Each row of a before or after table is a point. The points were changed in one or more steps. Then noise was added and the rows were shuffled. The steps act on how far a point lies along the listed directions, d1 being the first. Name the steps. A step turns or swaps two directions, mirrors them in a line or flattens them onto one, adds a multiple of one to another, or multiplies one. Angles are multiples of 10 degrees, from the lower direction toward the higher: turns from -170 to 170, lines from 10 to 170 but not 90. Use the fewest steps. Two steps may share a direction if one is a turn and the other turns, adds or multiplies; they go together, in the order done. Otherwise the lowest direction goes first.
(in the rows, 128 means zero)

Directions:
(1): [109 112 169]
(2): [ 98  99 103]
(3): [161  93 129]
Before (8 x 3):
[[126 107 143]
 [126 126 138]
 [142 126 113]
 [ 82 146 114]
 [141 104 106]
 [138 118 131]
 [155 106 119]
 [129 129 146]]
After (8 x 3):
[[ 35 198 141]
 [154 106 129]
 [158 109 150]
 [141 138 133]
 [155  64 128]
 [136 132 136]
 [182  60 123]
 [139 101 116]]
Steps: turn d1 and d2 by -70 degrees; multiply d3 by 2.5

Directions:
(1): [159  72 127 135 164 154 125 122]
(2): [109 131 143 123 151 113  62 107]
(3): [153 119 194 135 100 121 123 140]
(4): [ 97 103 138 163 145  80 153 124]
(5): [152 104 102  94 112  80 115 151]
(6): [137 149 153  84 175 115 155 126]
Before (9 x 8):
[[ 98 132 132 160 141 105 163 110]
 [139 107 116 108 164  74 180 120]
 [168 107 134 133  85 162 103 138]
 [167 110 146 149 115 151 133 122]
 [128 146 141  95 147  67 161 136]
 [128 123 141 172  99 117 174 141]
 [116  97 110 141 117  98 165 135]
 [118 161 141 104 158 108 203 138]
 [140 100 159  97 162  66 162 144]]
After (9 x 8):
[[109 168 158 119 153  98 171 123]
 [115 147 121 109 144  69 185 120]
 [160 124 130 127  68 144 102 146]
 [127 144 146 113 177 129 203 132]
 [114 104 127 161 155 112 162 111]
 [111 146 167 101 142  61 168 142]
 [101 119 114 145 109 101 169 130]
 [138 108 140 175 110 126 173 138]
 [175 106 135 132 101 122 126 133]]
Steps: turn d1 and d5 by 80 degrees

Directions:
(1): [135  96  97 112 185 159 106  96 129  97 135  91 121 149]
(2): [ 80 170 130 127 159 106  96 161  97 114 124 103 165 126]
(3): [121 131  65 134 111 132 144 143 126 155  74  87 110 107]
(4): [122  90 149 171 157 129  85 166 133 165 118 138  91 131]
Before (9 x 14):
[[116 141 110 152 108  97 129 155 130 178  76 105  91 109]
 [146 144  79 104  59 127 202 116 133 131  98 112 109  84]
 [ 75 149 150 163 176  96  63 141 101 124 135  98 152 141]
 [141 123 179 119 113 123 127 132 155 116 161 159 125 119]
 [126 141 105 138  90 119 157 126 127 142 107 111 141 122]
 [152  75 140 158 163 139 135 114 141 142 124 142  80 138]
 [137 166  72 114  83 113 144 131 124 140  87 106 135 130]
 [159 100 167 173 102 126 133 121 141 157 131 187  90 149]
 [119 149 196 119 121  98 118 160 110  96 162 166 164 139]]
After (9 x 14):
[[105 152 190 152 144  93 127 150 111 123 141 163 139 126]
 [ 98 162 157 140 171 107  93 127  94  92 148 131 168 165]
 [118 113 103 153 143 134 116 134 119 141 103  89 125 131]
 [124  97 135 157 178 123  80 141 133 151 111 110  82 143]
 [175  85 152 146 108 134 139  56 164 127 161 154 100 147]
 [134 116  77 144 136 128  95 148 131 156  84  95 100 141]
 [ 89 134  74 143 160 123 112 177 100 141  76  67 103  93]
 [156 113 116  77 131 144 152  89 128  61 153 121 151 151]
 [121 150 139  92 136 123 123 119 136  80 154 111 157 120]]
Steps: turn d1 and d2 by -160 degrees; turn d3 and d4 by 60 degrees

Directions:
(1): [102 100 133 136 157  58 148 175  94 118 127 105 126  78  94 118 155 118
 133 163 135 154 121 150]
(2): [194 155 117 117 130 151 159 152 110 121  99  95 102 127 107 107 180 102
 100  76 146 120 126 136]
(3): [155 147 160  94 156 144  93 196 175 122 113 124 160 153 132 139 149 118
 151 169  94 123 124 144]
(4): [142 169 111 139 157 157 144 126 103  73 146 183 145 101  75 172 121 155
 146 123 115 132 141 140]
(5): [110 161 154 122 133 129 108 141 139 136  88 117  97 110 124 147  80 164
 129 110 180 118  74 180]
Before (8 x 24):
[[ 85  71  92 148 101  80 162  82  88 114 148 113 102  84 124 103 140 119
  114 131 150 139 136 118]
 [139  95 114 144 126 113 167 111 111 126 145  86 141 108 124  83 182 107
  128 135 111 126 152  86]
 [166 119  87 131  71 142 173  78 121 145 138 114 121 150 146  83 170  80
   84 108 121 120 144  80]
 [115 144 116 116 163  99 155 191  93  98  96 107 115  63  84 118 159 120
  127 135 159 146 105 159]
 [ 64  97 153 114 156  30 117 180 120 152 135 107 139  69 116 118 105 145
  141 196 144 163 112 168]
 [147 144 132 140 167 121 145 168 124 111 129 132 121 107  76 166 129 138
  140 124 135 123 102 163]
 [172 123 103 141 132 146 125 125 112 143 137 132 122 138 127 130 154  84
  116  90 135 129 148 119]
 [109  93 113 149 106  77 158  90  92 158 135  73  84 122 168  73 139 100
   93  98 164 134 141 102]]
After (8 x 24):
[[111 138 107 125 156  97 166 170  83 101 100 109 109  56  83 114 154 124
  120 127 168 147 105 158]
 [ 89  71  95 144 109  81 158  93  99 114 148 112 108  87 122 108 141 115
  116 138 140 142 135 120]
 [176 126  99 116  85 148 160 102 139 143 134 112 134 158 146  88 179  75
   94 126 107 115 144  87]
 [ 71 102 162 106 163  35 112 197 131 149 131 105 148  77 117 121 111 141
  147 207 135 163 112 171]
 [135 137 119 154 153 117 160 136 103 114 138 138 107  95  72 160 118 140
  126 105 153 125 100 158]
 [145  98 120 135 132 122 164 125 123 126 143  83 148 112 126  83 186 106
  133 142 106 125 151  89]
 [129 106 135 124 126  87 134 140 130 154 123  72 110 142 169  80 155  91
  109 127 144 130 136 114]
 [170 121 104 143 130 148 125 126 116 144 138 132 122 135 126 127 156  84
  117  88 132 131 148 117]]
Steps: add -1 times d4 to d3

Directions:
(1): [127 165 135 150 209 189 131 135 113 101 147 127 112 116 115 142  99 107
 131 133 149 104 139 121 157 101  89 122  99 125 139  76 130  72 193  96
 144 103 103 106 134 167 121 167 121 124 132 169  97  76 119 124 116 119
 178 130 160 141 127 112 119 117 129 177]
(2): [158 111 125 137 150 130 141  73 119 148 109 135 114 139 130 136  99 109
 110  86 153 125 137  91 114  63 159 166 133 164 154 166  97 151 163 128
 155 155 173 130 123 131  88 110 161 128 159 206  83 152 183 137 121 170
 107 139 151 119 126 169 110 120 126 102]
(3): [ 98  80  99 103 155 137 122 138 118 168 154 103  90 129 167 124 151 132
 128  91 148 176 130 148 152 129 153 134 169 148 169 114 140 134 125 131
 113  97 110  90  59 103 178 158 181 106 122 168 130 121  88 180 118 122
 123 164 108 157 168 100 125  92 137 115]
(4): [133 123 103 109  89 137 118 131 130  89 127 134  91 121  95 143 130  76
 175 188 137 178 115 111 129  84 155 133 129 106  98 121 132 130 191 129
 116 134 151 190 163 144 172 123 156  82 107 149 175 120 125 169 117 155
 131 108  87 125  94  95  86 116 114 110]
(5): [ 99  94  77 145 165 113 139 153 154  64 101 131 104 143 147 176  83 176
 149 131 108 129 119 158  87 125 139 163  86 108 149 162 146 121 135 117
  51 145 123 129 117 100 151 104 125 151 121 182 146 147 107  73 122 103
 151 108 145 100 146 147 121 126 110 129]
Before (11 x 64):
[[145  72  91 120 146 113 147 114 124 144 108 146  89 144 154 151 106 136
  126  76 142 164 131 131 121  89 175 161 139 153 163 182 112 170 149 130
   95 149 165 142  88  95 131 105 158 108 140 192 144 173 132 148 110 146
   97 131 117 123 143 144 102 102 129  91]
 [ 88 111 116 136 143 125 129 170 131 144 136 103 135 129 161 108 133 181
  121 102 107 140 131 172 129 177  96 109 130 127 165 121 159 120  79 132
   80 108  86 105  84  92 160 143 113 134 120 116 157 129  77 115 138  80
  148 153 132 133 142 112 169 122 131 137]
 [190 189 154 190 124 119 130  92 142  51  77 162 182 119  78 143  73 142
  136 169 105  44 123  82  84 106  91 112  54 122  83 150  99 109 130 124
  157 192 160 177 232 162  15  76  54 179 149  95 106 150 207  26 136 134
  132  84 187  77  55 187 147 188 110 145]
 [101 110 115 114 157 140 111 148 101 158 157 120 111 130 153  95 147 121
  147 151 138 154 121 141 166 149 120 114 144 119 145  99 149  90 128 126
  130 103 111 110 106 108 164 157 140 113 102 114 135  93  83 158 123 127
  148 138 119 142 146  79 138 115 150 137]
 [106 113 114 107 164 137 134 149 117 119 135 110 113 124 136 134 156 135
  132 138 133 154 132 148 142 142 116 138 131 131 157  92 138 109 133 118
   96  96  98 118 105 131 156 148 135 113 128 148 137  98  78 146 127  97
  136 137 117 129 135  79 127  82 145 134]
 [ 96 120 128 122 164 140 106 174 144 136 166 101 131 116 132 116 152 123
  127 112 122 142 138 154 151 157 102 106 134 141 133  96 169  96 117 108
  111 107  74  99 120 122 151 159 127 132 107 101 124  99  85 161 133 102
  153 144 144 159 144 104 147 118 132 147]
 [116 137 136 128 109 102 120 161 140 121 118 129 158 139 134 117 141 187
  129 143 104 107 136 152 114 194 105 112 124 109 108 136 150 130  74 117
  109 137 118 112 131 116 116 107  92 146 117  79 138 120 117 101 144  99
  115 124 135 135 143 128 138 152 122 137]
 [ 96 109 111 135 147 117 120 139 125 131 127  98 139 128 160 123 118 155
  108 101 137 142 129 154 129 155 125 145 119 139 164 125 156 130  97 136
  101 115  95  97 106 105 138 133 130 141 136 141 129 123 104 117 140 102
  129 125 124 121 162 147 139 137 138 141]
 [ 99 107 103 143 196 158 128 143 123 124 131 118 125 144 172 155 106 157
  110  96 138 121 133 147 143 151 121 135 141 150 170 125 138 118 117 118
  109 102 102  82  87 104 142 130 141 136 135 171 101 115 107 117 117 112
  142 148 138 139 172 128 135 106 129 141]
 [134 140 134  98 152 161 129 121 109 178 165 112 141 128 137 115 150 121
  104  77 157 103 141 125 167 151 121 125 175 141 144  85 118 120 125 121
  149  84 110  91  88 110 102 166 137 133 128 119  97 113 113 158 123 126
  125 165 131 167 153 125 127 120 146 121]
 [ 99  77  92 113 148 131 117 168 139 109 129 116 100 138 170 124 135 159
  140 127 125 166 135 171 137 171 114 130 128 117 153 125 159 114  99 123
   89 109  97 100  97 105 177 137 135 128 101 138 140 129  71 136 121  99
  154 137 116 124 169 111 133 116 133 147]]
After (11 x 64):
[[106 116 119 113 114 106 115 168 133 133 129 118 137 140 146 117 150 186
  135 136 116 135 134 160 125 186 118 112 145 115 125 129 156 132  82 119
  101 125 113 101 106 107 145 121 120 130 116  97 144 115 100 133 138  98
  113 140 120 149 157 112 133 134 125 130]
 [129 153 134 168 174 150 133 132 132  89 106 140 167 144 137 158  86 160
  105 125 116  68 134 128 120 158  90 125 104 135 133 138 123 112 112 116
  126 130 118 110 149 125  84 102  87 169 146 130  93 125 147  64 128 114
  147 112 162 111 139 157 145 141 119 154]
 [134 160 145 134 147 129 139 137 123  84 109 134 156 123 103 139 134 137
  125 164 109 103 132 130 123 144  87 130  95 117 119 102 129 102 126 115
  113 127 111 147 165 151 104 119  81 140 136 107 133 107 118  91 138  98
  141 104 141 103 100 110 138 120 137 149]
 [133 160 146 143 134 131 118 137 113 124 132 144 154 129 116  96 124 121
  142 184 117 100 119 122 142 154  87 105 105 102 105 113 138  85 123 122
  146 136 130 145 173 132 107 127  80 141 112  74 126 101 124 101 134 129
  155 103 145 110 106 109 146 156 141 153]
 [115 140 129 151 128 114 119 136 130 106 111 112 157 129 136 124 105 149
  107 125 123 109 128 142 114 153 111 144  94 125 142 132 147 129  99 137
  108 136 105 122 149 119 112 114  96 152 140 119 129 126 129  88 146 106
  130 101 138 101 138 162 141 162 135 147]
 [121 157 153 144 148 130 112 164 155 111 148 120 163 112 104 117 134 124
  122 135 105  99 138 139 134 163  80 101 103 126 106 109 160  91 109 105
  124 130  84 120 168 142 102 140  82 159 116  67 117 104 117 116 143 102
  157 118 166 134 119 127 158 148 122 161]
 [172 108 114 137 119 107 150 103 130 106  88 170 115 141 121 155  87 127
  134 115 126 133 127 109 101  78 159 157 106 132 122 189 100 169 163 127
  101 175 182 185 153 119  94  80 120 120 144 165 149 177 167 113 118 154
  101  99 128  97 101 161 100 128 121  98]
 [161 183 162 124 134 152 134 113 117 146 144 131 179 127 104 115 128 121
   98 103 141  56 143 107 146 153  98 120 141 122 111 100 110 116 121 116
  164 109 127 119 148 129  53 142  91 160 136  82  89 124 145 106 131 127
  129 136 152 140 123 156 138 155 141 134]
 [111 149 139 155 118 118 133 163 137 110 112 125 165 125 130 110 116 176
  123 135  93 103 128 155 109 175  75 104  97 110 130 132 150 116  84 129
   90 132 103 141 139 114 121 120  71 154 122  86 155 133 110  75 147  84
  154 123 147 111 108 132 167 154 121 148]
 [132 126 127 139 116 118 122 157 149  67 100 145 140 136 133 128 110 156
  143 168 102 116 135 152 112 170  86 123  84  96 107 142 145 105 101 120
  104 144 117 141 171 135 122 106  79 152 106  96 137 139 116  78 132 105
  156  98 136  93 127 142 135 158 122 161]
 [ 92  35  62 112 210 146 113 126 109 177 159  79  62 121 206 131 143 159
  134  47 169 195 128 150 160 108 172 131 184 186 217 106 137 126 115 133
  109  90  99  53   9  82 171 171 224 108 130 223 109 124  79 190 103 116
  116 200 124 170 186 101 140  72 141 102]]
Steps: add -0.5 times d1 to d4; multiply d3 by -1

Directions:
(1): [111 171 138 137 117 160 122 104 158 117 179 108 113 174 136 131 171 139
 141 146 102 124 119 100 131  90 137 184 176 142 101  71 111 173 120 143
 170  92 128 107 131 143 106 134 108 174  96 122 118 114 174 134 124 118
 203 140 136 106 152 113  85 100 124  91]
(2): [104 125 133  93 135 118 168 118 119 127 161 134 143  87 124 139 109 135
 161 142 144 108 107 124 138 133 102 144 127  98 162 145 135 136 117  71
  83 118 177 175  92 177  71 101 136 143 137 123 164 112 122 119 142  84
 179 104  97 187 113 136 119 113 178  67]
Before (12 x 64):
[[123 107 129 132 116 117 125 127 128 131 113 131 114 122 123 125 129 124
  109 132 132 143 120 139 123 127 125 124 120 128 120 132 125 124 131 128
  137 126 121 118 132 109 130 132 142 115 137 132 117 120 127 119 117 127
  115 119 140 125 128 129 136 125 130 136]
 [144 109 134 124 137 128 133 142 119 134 101 131 136 109 117 124 106 124
  124 126 125 121 130 146 122 149 123  99 102 120 132 151 133 107 141 125
  119 156 131 120 130 108 149 130 131 115 154 124 126 135 107 122 125 138
   70 120 119 135 122 139 144 140 130 138]
 [119 133 129 119 120 122 137 130 114 132 135 129 120 113 126 136 128 124
  144 125 153 126 116 130 141 131 118 129 138 120 127 135 135 132 116 121
  113 132 136 159 116 137 117 135 129 137 140 129 146 130 127 121 136 105
  139 110 128 145 130 130 137 122 148 118]
 [140 106 122 125 144 107 115 156 108 129  94 133 137 110 121 122  98 119
  108 114 148 123 140 146 129 153 122  92  99 130 138 159 146  91 132 119
  115 151 124 121 129 122 148 120 136 107 150 127 129 142 101 127 124 141
   84 124 126 138 117 125 147 143 128 156]
 [101 112 130  63 132 106 193 121  99 132 162 141 164  58 109 139  79 133
  164 131 176 104  92 126 142 161  93 118 102  80 190 172 138 128 117  40
   37 121 201 208  82 195  48  94 144 129 142 133 186 105 107 107 159  72
  175  83  78 227  93 131 138 120 207  56]
 [143 109 127 120 143 117 140 134 105 134  91 147 132  90 120 121 103 126
  128 115 144 126 119 135 125 153 119  92  97 123 151 164 136  97 128 112
   96 148 128 143 116 130 131 126 143  94 157 129 138 136  96 130 129 111
   96 126 118 151 116 138 140 147 141 146]
 [105 124 130 120 132 137 150 110 136 125 156 128 133 120 122 137 123 120
  144 145 123 118 119 116 130 111 128 142 133 110 128 124 132 134 117 106
  117 128 143 147 114 155  98 115 124 141 128 134 154 127 133 129 135 103
  171 125 116 140 122 128 121 116 149  98]
 [143 113 129 131 146 120 128 143 115 146 108 134 141 114 124 123 115 117
  120 119 127 133 130 135 147 145 131 114 117 123 144 143 133 111 138 127
  107 138 120 128 138 110 136 119 131 119 137 117 133 139 113 122 134 137
   99 127 125 139 113 138 142 139 121 145]
 [139 136 128 139 127 131 125 129 126 131 120 136 128 145 133 133 130 124
  118 131 122 138 127 123 114 132 135 127 132 126 120 126 123 120 133 147
  132 133 120 122 140 123 132 124 133 124 126 133 119 131 132 148 130 141
  118 139 131 114 113 130 139 134 110 130]
 [148 105 130 129 132 109 131 139 115 135  97 134 122 109 127 124  99 116
  125 114 141 130 142 139 131 159 126  91 114 122 147 160 142 106 134 124
  109 163 116 130 132 108 155 132 141  92 149 142 122 144 108 126 116 140
   73 127 132 130 118 128 154 152 117 166]
 [132 117 129 123 138 129 120 135 134 126 111 147 127 129 132 125 120 124
  116 116 130 132 136 143 113 136 140 104 128 129 114 127 132 120 123 143
  129 134 113 123 136 108 142 133 139 112 124 137 118 142 115 127 126 130
  101 135 135 118 136 130 145 133 118 154]
 [103 133 122 100 123 123 155 114 111 122 163 131 128 105 131 135 126 139
  149 132 140 115 115 117 128 121 121 145 135 120 157 122 135 142 116  95
  113 125 169 157  99 160  74 100 140 143 121 124 159 112 144 114 155  97
  187 108  97 172 118 131 115 123 169  76]]
After (12 x 64):
[[130 117 133 107 142 121 156 125 109 132 115 146 134  87 119 124 108 131
  143 122 145 118 105 125 131 145 116 110 108 114 157 157 135 108 121  96
   90 139 146 152 105 151 106 120 143 112 152 127 148 126 100 129 132  92
  130 120 109 168 117 137 128 137 157 115]
 [132 116 132 125 149 119 139 141 116 143 116 134 141 108 124 126 114 118
  128 121 127 129 125 131 150 145 125 120 119 116 152 146 134 113 138 114
  101 134 129 138 131 121 121 113 135 125 134 120 139 135 111 120 137 124
  112 122 115 154 110 137 139 136 131 125]
 [134 108 135 113 139 128 145 137 115 133 115 130 139  98 117 127 101 128
  137 130 129 112 124 145 127 149 115 106 101 108 140 154 135 111 139 105
  104 147 146 137 119 122 130 123 134 122 158 121 136 130 105 120 132 123
   93 113 109 153 117 140 139 133 146 118]
 [104 154 125 112 116 140 137 108 126 117 175 120 120 137 138 133 152 140
  145 133 122 121 118 106 124 106 135 166 154 137 132  91 122 158 115 120
  145 111 155 134 110 152  83 110 128 160 106 123 144 111 163 120 148 103
  204 119 108 144 133 123 100 121 152  81]
 [ 87 156 142  76 120 139 185  96 132 120 213 121 143 108 117 142 125 144
  175 149 146 102  86  98 147 123 103 172 154  97 156 110 122 172 107  60
   85  83 196 184  87 204  29 103 122 176 105 125 173  94 154 114 154  66
  246  97  87 200 119 117  97  93 198  26]
 [115 143 129 123 120 127 136 126 120 134 141 126 117 120 131 137 138 127
  146 128 149 128 117 124 140 124 124 140 150 126 120 122 131 141 115 126
  125 127 132 153 117 137 118 133 123 144 132 129 141 129 135 123 135 109
  152 111 132 141 132 126 127 118 141 113]
 [123 106 127 128 116 117 130 124 126 130 116 131 116 116 120 121 125 124
  110 132 135 141 118 142 123 130 121 125 118 124 123 137 127 119 131 124
  127 124 126 121 130 113 127 128 143 113 140 130 123 119 122 117 121 120
  117 117 134 134 124 130 136 124 137 133]
 [140 128 129 134 126 126 127 130 122 131 114 138 134 137 132 132 120 119
  118 132 122 136 127 127 113 137 133 122 125 124 125 135 124 115 135 141
  125 138 123 126 138 126 134 124 135 120 130 129 124 130 125 148 132 140
  110 139 132 119 109 133 146 137 110 132]
 [130 107 124 113 147 105 131 152 108 127 112 135 143  98 122 131  93 122
  122 120 155 115 132 143 134 151 111 104 103 122 151 164 147  96 125  96
  101 144 144 137 116 142 122 111 137 115 153 124 141 136 100 122 130 123
  110 115 116 162 113 127 145 134 147 128]
 [137 103 133 112 133 106 148 137 114 136 111 138 127  94 125 130  90 121
  137 123 148 119 133 136 134 160 114 100 115 109 161 165 143 107 131 101
   92 158 136 150 118 130 133 123 147  98 153 137 135 141 102 126 121 121
   96 114 118 154 109 130 150 147 138 140]
 [130 110 129 114 141 122 130 134 127 129 111 150 133 116 127 127 111 124
  119 115 134 131 133 144 114 138 132 101 123 125 125 136 134 118 122 133
  119 139 123 133 125 116 134 131 143 109 128 137 126 139 107 124 129 125
  100 127 130 131 130 135 149 132 126 150]
 [106 134 128 129 128 145 139 106 146 122 161 124 127 143 128 137 139 122
  142 145 115 123 122 111 130 102 136 150 145 119 115 107 128 148 117 121
  136 121 130 134 123 147 108 125 118 149 120 135 142 129 143 131 130 110
  177 136 123 123 129 121 112 111 137 102]]
Steps: turn d1 and d2 by -40 degrees
